Each row is a point. The window is the flat piece filled in between its corners: a triangle in 3 columns, a solid with four corners in 4, and so on. A path goes straight from each point to the next, and from the last back to the first. List the points from which the path goes on through the window.
In the rows, zero is written as 128.

Window (4 x 4)
[[147 154  38 121]
 [ 89 129 130  96]
 [ 81  43 122 159]
 [167 138 136  84]]
Path:
(1): [137 119 109  32]
(2): [130 137 136 139]
(3): [169 166 144 120]
(4): [155 118 121  72]
(5): [113  97 121  39]
(6): [101 144 132 146]
(7): [131 139 166 159]
(8): [127  69  82 130]
(9): [156 113  92  41]
(10): [109 194  95 153]
(11): [135 148 109 162]
(12): [114  74  93  91]
(13): [125  73 104  77]
(14): [104 158 111 125]
(15): [ 89 176 144 135]
(16): [110  77  90  61]
Through the window after points: 1, 3, 5, 11, 13, 15

Window (6 x 6)
[[121 125 168 125 186 124]
 [115 118 115 164 172  68]
 [131 146  59 131 153 141]
 [ 73 125 106 165 207  97]
 [103 124 106  51 170 140]
 [136  79 193 155  69 155]]
Path:
(1): [ 74 142 112 149 185  96]
(2): [109  84 107 174 213 109]
(3): [145  70  67 134 187  93]
(4): [ 73 151 138 157 182 105]
(5): [ 91 120 146 149 133 117]
(6): [163  55 146 153 158 159]
(7): [112  77  95 138 190  98]
(8): [ 97 152 106 135 156 106]
(9): [102 167 119 102 181 114]
(10): [110 101 122 118 216 120]
(11): [125  77 107 163 197 114]
(12): [ 64 170 114 122 175 110]
(13): [110 179 126 111 131  81]
(14): [116 103  86 124 183 137]
(15): [123  53 149 150 193 145]
(16): [ 91 167 157 107 129  92]
Through the window after points: 1, 3, 5, 11, 13

Window (8 x 8)
[[139 120 135 101 131 174 184  82]
 [115 121 100 179  90 161  76 111]
 [118 145  85 181 138 101 173  72]
 [151 135  99 166 114 101  44 126]
 [201 128 111 184 114 124 120 141]
 [144 178 171  96 161 210 135 184]
 [150  97 121 149 157  99 209 176]
 [137 133  82 133 166 203  68 106]]
Path:
(1): [173 117 164 181 145 133 148 105]
(2): [173 140 171 141 186 207  45 111]
(3): [106 130  20 131 128 172 124 117]
(4): [138 133  50 151  96 154 117 134]
(5): [158 135 127 178 144 123 113 128]
(6): [159  96 179 169 182 172 175 129]
(7): [141 144 109 118 136 163 152 142]
(8): [157 172 133  94 151 199 154 169]
(9): [110 145 204 156 155 176  77 159]
(10): [130 112 182 162 147 135 101 113]
(11): [167 148  24 159 115 137 115 172]
(12): [123 145  91 128 124 156 143 120]
Through the window after points: 2, 8, 12

Window (9 x 9)
[[122 150  66 119 148  18 121 125 147]
 [163  69  83 112 119 143  82 105  90]
 [177 111 182 123 189 136 185  78  85]
 [145 138 131 158 237  81  87 123 159]
 [151  85 156 130 131 157 114 181  70]
 [152 133 114 154  98 130 192 121 116]
 [118 161 128 128 104  43 125 113 182]
 [ 76 131 164 120 187 108 150 159 185]
 [114  79 121 185 171  58 107 139 118]]
Path:
(1): [123 163 101 151  76 119 105 129  71]
(2): [ 76 123 149 118 160 106 124 129 131]
(3): [167 116 144 136 185 118 169 158 180]
(4): [185  97 137 145 127  50 124 131 148]
(5): [107 138 109 138 147 112 124 136 135]
(6): [135 166 104 140 179  63 108  96 103]
(7): [143  78 131 134 192  85 125 166 205]
(8): [198  53 169 119 148 111 143 134 160]
(9): [118 122 111 146 169  95 115 141  98]
(10): [106 143 115 168 205 105 127 116  89]
(11): [168 106 137 127 184  88 122 129 158]
(12): [132  73 133 137 225  46 137 144 231]
Through the window after points: 2, 6

Window (12 x 12)
[[145  86 137  83 146 173  96 109  85 133 179 100]
 [177 121 162 161 132 100 136  96 151 118 129 119]
 [132 193 145 124 142 105 109 134  99  17  72 183]
 [ 89 134 169 100 158 140 111  35 116 146 112 125]
 [151  95 111 176 139 147 140 114 135  89  99 107]
 [107  55 139 112 124 198 195 186   7 132 152 120]
 [166  73 138 120 151 144 154 129 142 151 103 146]
 [105 158  64 121 106 126 129 160  81 143 200 173]
 [ 72 118 116  62  71 123 145 133 173  82 201 186]
 [141 201 166 123 198 180 143 144 149  94 124 136]
 [158  50 128 175 210 116 121 108 165 151 190  94]
 [173 112  85 113 137  90 166  96 142  98 162 145]]
Path:
(1): [143  98 145 123 143 164 129  76  74 108 144 160]
(2): [107 118 139  90 152 141 125 137 132 150 143  82]
(3): [121  71 109 118 167 106 141 143 139 134 167 100]
(4): [186 119 155 179 158 169 118  75 148 130 155 176]
(5): [124  84 127 192 175 176 143  37 106 116 143 154]
(6): [139 118 140  61 143  84 112 160 162 137 168  96]
(7): [135 116 113 114 130 125 126 132 133 128  99  94]
(8): [170  81 155 165 176 167 173 108 124 102 171 193]
(9): [152 124 140 119 148 190 133  83  89 106 206 189]
(10): [116  82 115 120 164  92 139 175 155 131  89  75]
(11): [ 58 135 107 102 145 153 120 158 142 140 112  63]
(12): [176 101 132 158 141 135 136  96 112  83 128 152]
(13): [162  87 145 124 163 137 155  98 143 101 142 160]
(14): [130 109 132 120 137 133 128 122 128 135 125 105]
(15): [134  95 125 101 109  82 144 150 145 119 162  89]
(16): [133 114 122 146 147 164 133  89 110 102 138 194]
Through the window after points: 1, 3, 5, 7, 11
